Rows are points. The ring and each string are closed loops that go straight from each point to the next, and from the last back to the first. Before rounding, they use only three directions, however many columns there are. How many times does the string pass through the ring? Passing back the other way cancels.
(in the rows, 128 means zero)

Ring (10 x 4)
[[115  76  85 115]
 [140 112  83 151]
 [157 155 101 169]
 [158 180 115 172]
 [142 188 123 165]
 [124 177 125 150]
 [103 144 128 116]
 [ 91 101 130  80]
 [ 90  73 122  68]
 [100  63 101  85]]
String (31 x 4)
[[109  89  81 126]
 [102  64  27 159]
 [119  91  48 162]
 [125 115  49 181]
 [141 127  52 190]
 [140 142  65 188]
 [141 137 110 142]
 [139 150  91 169]
 [159 183  82 206]
 [157 194  74 222]
 [181 217 102 219]
 [177 190 138 163]
 [152 151 138 128]
 [142 149 112 148]
 [150 172  76 202]
 [164 181  55 234]
 [172 150  95 176]
 [153 121 121 124]
 [140 111 132 101]
 [133 110 135  96]
 [131  79 123  85]
 [117  64 107  86]
 [121  85 131  78]
 [115  96 113 102]
 [ 96  81  81 116]
 [ 82  52  84  88]
 [ 75  29  97  58]
 [104  53 145  37]
 [116  87 136  73]
 [111  69 134  62]
 [119  98 122  96]]
Times through: 3

Ring (8 x 11)
[[100  92 131  83 184 129 190 143  78 132 158]
 [118 100 119 114 164 148 186 119 101 167 143]
 [135 132 118 145 122 158 150  99 149 184 120]
 [144 159 130 159  88 152 108  94 192 175 104]
 [145 162 151 150  85 133  85 109 205 140 109]
 [130 136 174 111 119 103  94 143 173  88 135]
 [110 118 170  83 151  97 123 159 132  76 152]
 [ 97 105 152  72 173 107 157 158  96  93 158]]
String (28 x 11)
[[121 177 119 144  88 155 111  98 178 175  99]
 [131 108 142 120 146 132 151 125 133 140 141]
 [138  72 138 118 176 135 187 127 105 150 158]
 [126  82 112 119 177 156 208 114  87 183 149]
 [106 111  98 113 163 163 201 110  87 192 136]
 [103 141 112 113 137 152 161 114 118 169 124]
 [119 109 141 106 155 128 157 133 119 132 145]
 [121  50 150  82 209 114 203 154  69 112 181]
 [101  52 130  71 222 126 228 152  40 130 180]
 [ 93  94 114  83 188 141 207 135  63 153 155]
 [104  34 126  70 238 130 249 152  24 138 188]
 [123  45 144  87 213 121 213 149  64 125 181]
 [126  85 145 104 172 124 172 138 107 128 157]
 [115 143 117 126 125 152 148 109 138 171 120]
 [119 166  98 148 101 174 144  86 155 208  99]
 [135 166  97 168  90 181 138  74 172 223  94]
 [130 194 107 167  66 172 104  77 198 205  82]
 [130 149 134 137 108 143 120 109 168 156 116]
 [149 109 154 134 133 127 132 122 159 135 138]
 [149 123 156 139 119 127 117 120 174 133 131]
 [130 129 148 123 127 127 126 125 155 131 132]
 [127 175 138 140  85 140  93 108 191 149 103]
 [137 197 141 158  56 142  64  98 225 153  88]
 [127 165 139 136  95 137 101 112 182 145 110]
 [137 128 152 128 123 126 120 124 163 130 131]
 [162 125 160 152 108 128 105 114 192 136 126]
 [153 186 131 179  56 158  79  81 228 184  85]
 [136 218 107 183  38 177  77  67 229 212  66]]
Times through: 2

Ring (7 x 14)
[[164  67  86 115 112 142 121 119 156 158 135 151 150 179]
 [128 120  89  94 135 113 157 113 169 122 149 143 109 142]
 [ 96 158 109  81 146 120 190 109 151  98 159 120  56 133]
 [ 92 157 130  88 139 155 190 112 118 101 153 100  27 155]
 [117 134 130 115 135 175 148 121 110 125 126 102  41 173]
 [155  94 113 139 126 178 102 128 123 157 104 122  91 187]
 [175  60  98 138 111 172  93 127 135 172 110 140 136 197]]
String (30 x 14)
[[114 142  84  82 146  91 174 109 185 107 159 145 102 121]
 [106 142  95  78 141 106 186 108 167 104 165 134  86 131]
 [116 119 108  88 125 141 177 111 138 119 160 124  83 162]
 [114 139 106  96 141 130 164 114 149 114 144 124  72 145]
 [ 96 173 106  90 160 111 176 113 161  95 145 121  48 119]
 [ 66 197 121  67 160 114 218 106 146  72 168 104  12 116]
 [ 90 174 117  89 155 128 183 112 143  94 147 110  32 130]
 [121 125 113 103 132 150 156 116 134 124 140 119  72 162]
 [107 127 127  91 123 166 182 112 111 116 156 105  52 175]
 [ 84 156 144  86 132 176 201 111  95  99 158  86   7 170]
 [ 91 162 141  99 142 172 179 116 103 104 140  89   7 162]
 [106 160 129 114 151 160 151 121 121 113 121 100  24 153]
 [128 125 112 113 136 152 141 120 135 130 128 120  72 162]
 [129 109 122 113 122 175 146 119 114 136 133 112  70 184]
 [137 110 131 132 126 194 123 126 101 145 111 104  56 192]
 [151 115 123 152 140 186  88 133 116 154  84 111  62 181]
 [158 110 112 152 142 172  82 133 132 157  84 122  81 174]
 [158 102 106 143 136 164  92 130 138 155  96 128  95 174]
 [191  56 104 165 117 190  55 136 127 188  79 136 130 206]
 [182  48 103 145 104 188  84 129 123 181 105 137 137 212]
 [159  66 106 122 105 176 122 121 123 161 130 131 121 201]
 [196  21  92 142  91 183  82 127 131 192 113 150 172 220]
 [201  17  83 141  92 172  78 127 143 194 114 158 186 215]
 [161  90  88 128 130 138 104 124 161 154 114 147 129 165]
 [146  98  98 116 126 145 129 120 148 143 129 136 111 169]
 [149  77  99 108 110 156 139 117 138 149 143 137 124 185]
 [137 109 102 111 129 145 139 118 145 136 133 131  97 165]
 [136 116  98 112 136 135 136 119 154 133 130 134  98 154]
 [137  96  96  99 119 138 153 114 149 135 150 138 115 168]
 [129 108  89  88 126 117 165 110 165 125 159 144 117 151]]
Times through: 2

Ring (6 x 14)
[[195 126 106 173 176 116 117  72 190 132  91 151 116  72]
 [146  96 101 161 177 135 118  54 128 142  80 135 102  78]
 [ 74 102 114 121 116 145 124 102 100 141 139 124 124 123]
 [ 47 125 126  85  67 140 131 167 121 134 196 126 156 155]
 [ 66 124 119  69  82 133 136 195 138 132 189 131 167 146]
 [165 132 110 134 146 116 125 127 190 129 127 149 141  94]]
String (27 x 14)
[[ 37 145 136  76  34 135 132 194 139 128 230 129 172 173]
 [ 93 137 126 117  87 130 125 140 153 130 176 136 147 135]
 [ 76 113 116 102 103 138 128 140 121 137 159 128 142 131]
 [ 29  96 116  83  90 152 131 143  77 143 167 116 139 145]
 [ 34  90 115 103 101 156 126 111  68 145 150 114 125 137]
 [104 118 119 149 118 138 118  81 128 137 136 132 118 115]
 [119 115 113 141 133 134 121  93 137 137 126 135 123 106]
 [108  94 104 124 151 139 125  99 114 142 110 129 120 100]
 [131  75  93 148 192 142 121  55 100 148  64 128  98  74]
 [192 100  99 198 207 128 110  13 150 141  49 143  86  54]
 [202 132 112 202 174 118 109  35 189 132  86 152 102  69]
 [146 115 108 150 153 128 120  86 152 136 109 140 120  92]
 [137  95 100 141 172 134 123  82 128 142  90 134 114  84]
 [171  73  87 173 224 137 117  25 116 148  33 134  85  50]
 [175 105 103 186 187 129 113  32 148 140  69 141  95  68]
 [155 124 114 172 149 127 115  63 160 135 109 142 112  91]
 [140 121 115 166 141 131 115  65 149 136 115 139 113  97]
 [ 81  81 105 135 148 151 121  68  78 148 102 120 105 104]
 [ 40  76 107 104 123 158 127 100  56 149 128 112 117 125]
 [ 62 129 130 125  74 142 121 115 120 134 180 127 135 145]
 [101 140 127 130  88 129 122 125 157 130 173 138 142 133]
 [ 81 108 113 100 113 138 129 139 120 138 150 128 140 125]
 [ 28 103 116  62  80 147 136 181  93 139 184 119 156 152]
 [  7 123 128  46  40 144 139 215 106 134 226 120 175 177]
 [ 48 110 116  70  86 141 135 178 110 137 179 124 157 146]
 [ 54 108 115  74  93 141 135 173 111 137 173 124 154 142]
 [ 10 112 122  43  55 145 140 212  98 136 211 118 171 169]]
Times through: 4

Ring (8 x 14)
[[145 108 121 100 158 120  84 118  95 118  73 195  86 122]
 [137  61 130 127 155 113 140 122  81 142 130 173  66  90]
 [111  57 142 157 136 118 206 124  93 163 192 125  93  97]
 [ 93  86 140 160 125 125 220 122 115 166 203 105 132 126]
 [ 81 135 135 149 116 135 204 118 142 156 182  98 177 169]
 [ 97 192 134 120 114 145 131 113 151 121 107 121 195 204]
 [115 194 132 106 122 144  93 113 140 106  70 145 175 198]
 [140 149 123  92 147 130  65 115 112 105  50 188 118 155]]
String (23 x 14)
[[107 195 153 130 102 150 127 116 137 111 101 110 183 198]
 [115 158 135 119 126 137 121 116 127 121 101 141 153 171]
 [119 136 137 124 130 132 130 118 116 126 112 143 133 152]
 [120 162 102  84 154 128  77 111 138 117  62 188 150 178]
 [152 156 102  64 168 124  18 112 114  94   7 227 110 159]
 [163 113 143 106 146 125  65 120  76 100  52 190  67 113]
 [142 106 141 120 141 125 109 120  89 120  95 167  88 118]
 [118 117 106 102 158 120 117 115 123 136 105 179 125 145]
 [148  85 106  90 175 111  79 117  91 125  73 217  69 107]
 [169  80 139 108 157 117  73 122  62 109  65 201  40  86]
 [145 110 150 126 134 128 110 122  84 116  95 158  86 117]
 [119 129 116 107 148 125 115 116 122 130 101 169 130 151]
 [132 160 103  78 158 127  57 112 128 108  43 201 135 171]
 [141 206 127  80 134 143  29 111 129  82   9 184 153 195]
 [129 185 157 121 109 147  94 117 117  98  71 132 151 178]
 [117 150 146 130 119 138 133 118 118 122 113 129 144 161]
 [ 93 176 114 109 132 137 132 112 157 132 111 140 191 199]
 [ 70 208 116 118 115 146 157 110 182 137 131 109 238 233]
 [ 82 184 154 151  93 150 186 117 151 135 157  77 206 201]
 [105 147 159 151 104 142 172 120 120 132 148  99 156 162]
 [ 95 148 120 122 132 133 154 115 143 141 135 133 170 176]
 [ 71 192 112 119 121 142 164 110 178 143 139 114 227 222]
 [ 79 226 144 132  93 157 152 112 170 121 122  87 236 236]]
Times through: 5

Ring (6 x 14)
[[ 81 114 100  86 180 146 139 124  82 118 141 137 144 125]
 [123 144  93  80 171 141 144 108  65 113 139 140 125 121]
 [148 150 124  95 140 142 133  99 102 104 134 136 142 126]
 [138 132 153 111 121 151 115  96 143  96 131 134 169 138]
 [ 96 103 167 122 126 154 115 120 170 105 133 126 194 139]
 [ 77 102 134 106 158 148 132 132 128 117 138 128 172 129]]
String (25 x 14)
[[ 99 112 164 124 128 140 140 144 165 122 133 114 191 121]
 [106 120 142 110 141 143 137 129 134 116 135 124 170 124]
 [ 74  99 125  99 165 155 121 119 117 109 139 137 166 137]
 [ 50  89 110  92 184 154 126 129 101 116 142 138 161 135]
 [ 46  92  92  82 199 153 131 128  77 118 145 142 147 133]
 [ 51  95  80  73 206 159 121 109  59 109 145 152 135 140]
 [ 97 120 112  91 166 148 132 115  95 112 139 137 148 129]
 [121 136 127 102 147 136 149 129 111 121 135 124 154 116]
 [113 142  85  78 180 135 157 123  56 124 140 135 122 112]
 [ 97 135  47  52 214 150 135  92   7 107 146 160  95 129]
 [111 130 105  86 166 148 130 104  83 107 138 142 138 130]
 [127 139 121  96 149 140 141 114 101 113 136 132 146 122]
 [149 155 122  97 141 133 151 117  99 117 134 127 141 113]
 [164 165 107  85 146 140 138  90  76 103 134 141 124 123]
 [140 142 118  91 146 150 120  87  96  96 135 144 140 136]
 [131 136 136 104 137 144 132 110 121 107 134 131 158 127]
 [145 144 149 112 122 138 140 118 137 112 131 122 164 120]
 [152 136 163 115 109 156 103  81 154  85 129 138 173 146]
 [125 116 160 112 121 165  91  79 154  82 132 144 179 155]
 [112 117 145 108 136 155 113 101 137  98 134 137 171 141]
 [122 126 153 114 127 145 129 117 146 108 132 126 175 129]
 [123 125 164 121 119 144 131 123 160 111 131 121 183 127]
 [108 116 151 113 133 150 123 116 146 107 134 128 177 134]
 [ 79  91 155 114 141 163 101 108 157  97 135 137 189 150]
 [ 67  81 172 126 133 160 107 126 181 105 135 127 206 145]]
Times through: 2

Ring (8 x 14)
[[104 118 158 129 102  98 116 154 154 146 105 158 173 148]
 [130  79 165 117 104 100 109 140 127 130 121 178 181 193]
 [143  63 144 121 114  97 124 142  96 103 144 170 158 192]
 [142  70 122 130 125  93 139 149  88  89 161 146 128 168]
 [133  90 107 136 140  88 146 153 109  88 179  99  85 141]
 [112 126 113 138 146  86 139 154 160 112 177  59  64 115]
 [ 95 145 126 141 130  89 134 161 174 133 144  81  98 102]
 [ 94 138 145 138 108  95 126 161 165 146 111 131 150 118]]
String (28 x 14)
[[147  70 132 117 143  92 122 134 125  97 188 102  92 187]
 [144  75 103 134 145  88 148 150  94  75 193  99  77 153]
 [133  92  91 144 144  86 159 160  95  75 187  92  71 124]
 [120 109  97 149 135  87 158 166 107  89 166 100  88 109]
 [118 110 115 140 131  89 143 159 127 105 158 105 102 125]
 [125 105 124 127 148  88 128 143 156 110 185  68  69 146]
 [123 115 121 123 163  86 124 138 182 113 205  28  35 142]
 [106 143 108 136 164  83 136 151 194 117 199   7  20 101]
 [ 91 153 102 156 130  86 156 176 151 117 145  78  86  70]
 [107 123 124 141 123  91 139 162 140 119 140 113 118 117]
 [111 120 137 129 131  91 123 149 166 129 153  93 104 137]
 [102 134 142 129 131  91 119 149 187 141 147  83 102 129]
 [114 115 147 123 129  93 115 143 171 135 150 100 114 152]
 [ 87 150 152 134 113  94 117 157 192 159 113 112 140 116]
 [ 79 155 154 141  96  97 123 167 179 163  85 145 174 105]
 [ 91 137 139 147  94  96 137 173 137 140  90 165 178 106]
 [109 114 137 137 109  95 132 160 132 126 121 146 152 133]
 [105 117 135 143 100  95 138 167 120 126 106 165 169 124]
 [114  97 174 121  90 102 107 147 138 147  92 197 209 178]
 [129  77 182 110  96 103  97 135 137 143 108 194 203 209]
 [124  82 159 126  91 101 120 151 105 127 100 207 207 178]
 [117 102 132 138 108  95 137 161 111 115 123 159 157 140]
 [132  84 149 118 124  96 115 138 137 120 152 132 133 181]
 [154  48 163 105 121  99 103 125 115 112 157 163 154 229]
 [163  32 150 111 114  99 118 132  73  92 154 191 168 229]
 [150  60 147 111 131  96 113 130 119 105 171 134 125 206]
 [135  81 134 125 127  94 127 144 119 106 159 130 123 170]
 [128  92 133 128 127  93 128 147 127 110 156 123 120 159]]
Times through: 3
String (30 x 14)
[[109 122 105 150 126  88 155 170 118 103 147 110 106 100]
 [111 131  99 144 152  84 149 160 154 103 186  45  46  99]
 [115 128 117 128 164  84 127 142 191 117 203  16  27 125]
 [117 117 132 125 147  89 121 142 178 124 177  61  72 143]
 [118 111 136 127 133  92 124 146 157 123 158  97 104 146]
 [ 99 134 118 149 118  90 147 170 137 120 131 116 122  99]
 [ 85 157 118 152 119  89 146 174 163 134 124  98 114  77]
 [ 74 172 128 151 116  90 138 173 187 150 114  92 119  72]
 [ 91 147 146 134 119  93 120 156 190 152 125  99 125 116]
 [114 113 146 126 124  94 118 147 161 133 142 114 125 150]
 [116 109 143 128 121  94 122 149 150 128 140 122 130 150]
 [109 115 162 122 114  97 108 144 172 148 124 132 150 159]
 [ 98 123 179 123  91 102 102 150 172 166  84 175 201 158]
 [101 115 170 130  84 102 113 157 144 154  78 196 214 154]
 [119  91 185 112  93 104  95 138 152 154  98 191 207 197]
 [131  79 177 107 111 101  95 130 151 140 130 161 171 208]
 [127  91 149 121 122  96 116 141 142 124 146 132 136 173]
 [123  92 143 130 108  97 127 152 116 119 125 165 164 161]
 [128  79 144 132  96  99 132 156  89 112 112 199 191 168]
 [158  35 168 105 107 102 105 127  91 109 139 202 188 239]
 [157  44 161 104 123  99 104 124 111 107 162 161 150 231]
 [160  40 149 110 123  98 116 130  90  95 164 167 148 223]
 [153  49 126 127 118  95 138 147  63  81 157 175 149 189]
 [130  83 110 145 113  92 156 166  69  85 140 165 144 137]
 [122  98 121 139 119  92 143 159 108 103 143 138 130 137]
 [135  85 129 125 134  92 129 144 124 103 169 113 106 165]
 [146  73 121 121 149  90 129 137 122  90 197  88  75 176]
 [143  81 107 129 155  87 140 143 118  82 204  73  57 155]
 [135  90 125 123 149  89 126 139 144 103 191  76  72 162]
 [119 108 118 138 131  90 140 157 129 106 158 106 103 130]]
Times through: 2

Ring (7 x 14)
[[165 133 102 118 148 110 105 159 137  70 149 102 138 117]
 [140 117  98 123 146 137  71 150 126  51 151 130 164 109]
 [113 114 117 131 135 159  83 128 115  81 131 153 164 120]
 [ 98 125 138 135 130 162 132 107 114 153  97 161 133 144]
 [121 143 139 130 136 133 173 114 127 192  87 136  98 158]
 [144 150 137 124 137 114 179 128 135 174 100 111  92 153]
 [162 143 120 119 142 107 141 149 138 111 131  98 116 131]]
String (27 x 14)
[[111 139 158 133 121 146 170 105 118 172  90 138 112 153]
 [126 150 149 129 132 127 193 112 129 205  82 126  86 163]
 [152 160 128 123 148 100 202 131 143 215  86 108  67 165]
 [155 151 119 121 149 103 171 140 142 172 105 107  88 150]
 [133 137 133 127 134 130 145 128 127 136 113 124 119 140]
 [131 142 153 128 123 131 165 120 125 145 107 117 113 145]
 [160 150 136 120 135 104 169 140 138 138 118  93 100 142]
 [187 152 109 113 150  82 152 164 150 111 137  75 101 131]
 [173 142 102 116 152  98 127 161 144  98 140  94 118 126]
 [142 133 119 124 140 126 125 139 130 110 126 120 129 130]
 [132 130 135 127 129 137 126 130 123 103 125 124 137 130]
 [160 127 106 119 143 119  92 158 133  50 156 105 151 111]
 [137 127 121 125 136 134 109 138 125  87 134 124 144 123]
 [147 126 103 122 147 127  96 149 131  79 141 122 145 119]
 [167 116  61 116 167 116  45 177 139  23 172 117 167  97]
 [148 110  76 121 156 135  41 163 129  22 167 132 178  98]
 [120 109 109 128 137 157  64 137 116  49 146 147 177 109]
 [108 114 130 132 127 163  92 121 111  82 128 151 165 122]
 [ 97 104 118 134 132 177  64 121 107  68 133 170 181 116]
 [105 110 108 132 142 165  76 125 114  93 126 166 165 122]
 [124 126 115 128 142 142 112 130 124 119 119 142 138 132]
 [115 128 140 131 127 149 131 118 118 127 111 141 135 137]
 [ 95 125 154 136 119 166 138 101 109 145  98 157 137 144]
 [ 91 128 142 137 131 164 148  99 113 183  83 168 122 154]
 [109 136 126 132 144 145 157 111 124 199  82 156 104 158]
 [128 137 120 127 145 131 146 126 129 163 102 136 111 147]
 [128 134 128 128 137 135 139 126 126 139 110 132 122 140]]
Times through: 3
String (31 x 14)
[[133 137 133 127 134 131 145 127 127 136 112 124 120 140]
 [127 140 152 129 123 135 161 118 123 144 106 122 116 144]
 [154 151 143 122 131 108 177 134 136 149 111  97  97 146]
 [185 157 116 114 148  81 167 160 150 130 129  74  91 138]
 [172 145 107 117 150  97 138 158 144 110 134  92 111 130]
 [147 135 117 123 142 121 128 142 132 112 127 116 126 131]
 [132 132 130 127 133 135 130 130 125 117 120 127 131 133]
 [152 132 122 122 135 122 115 146 130  77 142 107 140 121]
 [175 129  90 115 152 106  85 171 140  41 164  96 148 106]
 [182 126  69 113 165 100  66 182 145  30 172  97 152 101]
 [166 126  79 117 160 112  79 168 140  57 157 111 147 110]
 [165 119  73 117 161 117  58 172 137  32 167 114 162 101]
 [161 111  65 117 163 125  34 175 134   7 177 122 179  92]
 [126 114 113 127 136 150  75 138 118  54 145 139 170 112]
 [115 123 138 131 125 153 116 121 116 102 121 140 148 129]
 [122 125 128 129 132 146 114 127 120 106 123 138 144 129]
 [105 116 134 133 126 165  98 118 111  92 123 154 161 125]
 [ 90 108 134 136 124 180  84 110 104  89 121 170 173 124]
 [ 94 109 117 135 136 174  81 116 109 102 119 174 166 126]
 [109 119 113 131 143 156 101 123 118 122 115 159 146 132]
 [118 128 128 130 135 146 125 122 121 129 112 143 134 136]
 [107 127 144 133 126 156 135 111 115 139 104 148 134 141]
 [ 92 128 152 137 123 166 147  98 111 167  89 162 128 150]
 [ 98 134 137 135 136 155 159 102 118 201  78 163 109 160]
 [119 139 124 130 145 136 157 118 128 190  89 146 103 155]
 [129 137 124 127 142 131 147 126 129 159 103 134 112 146]
 [122 133 138 129 130 141 140 121 122 135 110 134 126 140]
 [114 141 155 132 124 142 173 107 120 178  89 136 107 155]
 [137 157 140 127 141 113 205 119 137 225  77 119  70 169]
 [152 157 125 122 149 101 192 133 143 204  91 109  73 161]
 [154 149 117 122 149 106 166 140 141 167 106 110  92 148]]
Times through: 4
